Each row of a before or after table is a point. One or more steps were done to the points. Then noise was added and the rows were shuffled. The steps act on how far a point lies along the listed directions, d1 being the first. What was done? A step turns or swaps two directions, mirrors them in a line or flattens them onto one, adds a multiple of one to another, or multiplies one. Angles are multiples of 10 degrees, from the lower direction toward the higher: turns from -170 to 170, lines from 10 to 170 but not 90. Use the fewest steps. Two steps may share a direction if one is a turn and the other turns, adds or multiplies; they go together, in the order done. Otherwise the lowest direction goes first.

Directions:
(1): [ -4 -56   4]
(2): [19  2 53]
Before (11 x 3):
[[-10 -38  45]
 [-17 -21  13]
 [-20 -17 -57]
 [-17  -8  24]
 [-23 -22  -8]
 [  4 -22 106]
 [-10 -20 -12]
 [ -4  11 -44]
 [-18 -49 -19]
 [  5   4  11]
 [-14  11 -79]]
After (11 x 3):
[[-25 -96  41]
 [ 11  74 -24]
 [  4  16  16]
 [-10  -2  28]
 [-20 -14  16]
 [ 14  28  46]
 [ -8 -34  49]
 [ 12  62  11]
 [  8  40 -16]
 [ -7  19  26]
 [  1 -13  -4]]
Steps: swap d1 and d2

Directions:
(1): [ 8 21 58 18]
(2): [-35 -34  27 -32]
Before (8 x 4):
[[-17 -17 -20  -4]
 [-38 -16 -23 -32]
 [ -9 -30 -45 -20]
 [  2  12 -33  15]
 [  5 -12 -42  16]
 [ -7  -1  15  -4]
 [ -5  -7  -9  -4]
 [-31   2  76   0]]
After (8 x 4):
[[  -7   -9  -23   -7]
 [ -23  -11  -72  -28]
 [   1    9   21    7]
 [  -7  -43 -100  -31]
 [ -13  -34  -66   -5]
 [ -14  -20  -47   -5]
 [   3   45  112   43]
 [ -16  -10  -41   -3]]
Steps: multiply d1 by 2; multiply d2 by 0

Directions:
(1): [-29 -20  -8 -44  32 -45]
(2): [-29  21 -19 -45 -45  24]
(3): [ 36  -6  52 -44   4  16]
(4): [ 24 -51 -43 -12   8  33]
(5): [ 41  50 -35 -16  23 -10]
(6): [ 33 -18  -7  -1 -51 -48]
Before (14 x 6):
[[  6 -41 -50  35  23 -45]
 [  7   6   3  30 -19  11]
 [ 20 -12 -36   4 -26 -30]
 [ 32 -22 -31  27 -40  18]
 [ -6 -76  24 -34  -6  33]
 [  9  -3  20  29  13  33]
 [ 63 -39  72 -40 -43   4]
 [ 34 -25 -30 -10   5 -36]
 [  6  30  -9  30  -3  44]
 [ -1  11 -34  14  -1 -16]
 [  6   0  28  29  -2   6]
 [-24   6   2  14  10 -27]
 [ 12 -25  24  24 -14  13]
 [-10 -87 -34  67 -44 -19]]
After (14 x 6):
[[  8 -32   2 -10 -34 -30]
 [ 99  53 -25  14 -31  -7]
 [  5   4  -7 -17  17 -26]
 [ 31  12 -76  19 -21  36]
 [ 19 -96  15  74  44 -56]
 [ 27   0  -2  14  67  -9]
 [ 15 -65 -67  44  27 -95]
 [-11   7   1 -54  34   2]
 [ 34   4 -21  22  37 -31]
 [-17 -28  13  -9  -4 -16]
 [ 35 -56  17  32 -14 -21]
 [ 21  11   7  26  48 -32]
 [ 23 -27 -33 -42  -4 -33]
 [-20  -5  17  33  13 -21]]
Steps: turn d1 and d3 by 130 degrees; turn d3 and d5 by -120 degrees; multiply d2 by 2.5; turn d4 and d6 by 10 degrees

Directions:
(1): [ 53  38 -25  11 -48 -20  14  23]
(2): [-42 -16  -4 -43 -25 -40  33  33]
(3): [  5 -60 -36  25 -14  35   2  37]
(4): [ -6  27 -29   9  46  19  65   6]
(5): [-52  41  15  34 -28  30 -11  26]
Before (10 x 8):
[[-49  17   1  22  -8  18  22  44]
 [-27 -11  15 -45   4 -34  31   5]
 [ -1  61  -4  -8   2 -12  40  16]
 [-32  15   9 -10  -8  -2  27  21]
 [  3  55 -18  12 -21  -3  48  36]
 [-20 -50  38 -16  53 -14 -49 -65]
 [ -6 -89  15 -23  -3 -12 -18 -12]
 [ 25   9  -9 -16 -28 -21   9  -9]
 [-58  47  -3  15 -49 -20  14  54]
 [ -4 -40   0 -10  38   5   9 -32]]
After (10 x 8):
[[ -74   10   20   21 -101  -11  -49   62]
 [  -1  -66   49  -49   -4  -44  -43  -47]
 [ -67   16   27   20  -25   15  -10   36]
 [  23   29   31  -29   44  -52  -17  -74]
 [   9   28  -22    8  -32   -2   22   39]
 [  10   -7    9  -21   47  -14   20  -45]
 [  29  -29  -18  -11  -39  -12    0    3]
 [ -30    6   24   -7  -42   -8  -12   20]
 [  -1  -31   38  -52  -57  -68  -29    1]
 [ -16    4  -21   25  -35   20   17   55]]
Steps: turn d1 and d3 by 60 degrees; add -1.5 times d2 to d4; multiply d5 by 1.3

Directions:
(1): [-33 -59 -35  38  38   1   4   2  27]
(2): [-21 -23 -21   4 -47  51  28 -12 -47]
(3): [ 11  28   9  67 -31 -10  45  12  27]
(4): [-18  14 -30  10   4 -43  -4  58 -52]
(5): [-50   6  50  36 -11   8 -53  -3 -10]
(6): [-57  54 -37 -17   4  -6  11 -33  20]
Before (14 x 9):
[[ 41  13   2 -41  66 -40 -51 -15  45]
 [-57  21  -5  33   6  -7   3 -30  34]
 [-45 -26   1 -24   3  56 -13 -38  10]
 [ 28 -67 -36 -57  25  40   9 -27   5]
 [ 30 -44  37 -11  20  20 -32 -28  15]
 [ -9  35  21  50 -12 -36   3  28  17]
 [-23  13 -36  50  46 -62 -38  61  -2]
 [ 31  60  27 -10  -9 -10  -1  21  17]
 [-67 -15 -20  18  22  -1 -18   8  -6]
 [-66  -1   8  23  25 -25 -67   7  14]
 [-60   5 -17  47  41 -15   6  10  16]
 [ 28  15  75   1 -12   2  -9 -20  34]
 [  0 -10 -16  -4  20   2 -18  36 -45]
 [-72  15  -2  35  14   7 -14 -10  11]]
After (14 x 9):
[[ 26 -69 -37 -55  24  43  12 -28   4]
 [-72  16  -1  34  14  10 -14  -9  10]
 [-47 -30  -4 -23  -4  62 -10 -40   5]
 [  2 -13 -18  -6  18   3 -15  37 -47]
 [-70 -16 -22  17  24  -1 -18   8  -8]
 [-19  16 -33  50  56 -72 -42  60   5]
 [-57   4 -14  48  44 -17   4  13  17]
 [ 29 -41  39  -9  25  15 -31 -31  16]
 [ 29  19  77  -3  -7  -3 -12 -19  39]
 [ -2  39  21  50  -9 -42   1  29  22]
 [-64   0   9  22  31 -32 -71   9  19]
 [ 34  63  32 -10  -2 -15  -7  23  23]
 [ 48  23   6 -42  81 -56 -57 -12  60]
 [-53  22  -7  33   6  -7   0 -27  38]]
Steps: multiply d2 by 1.3
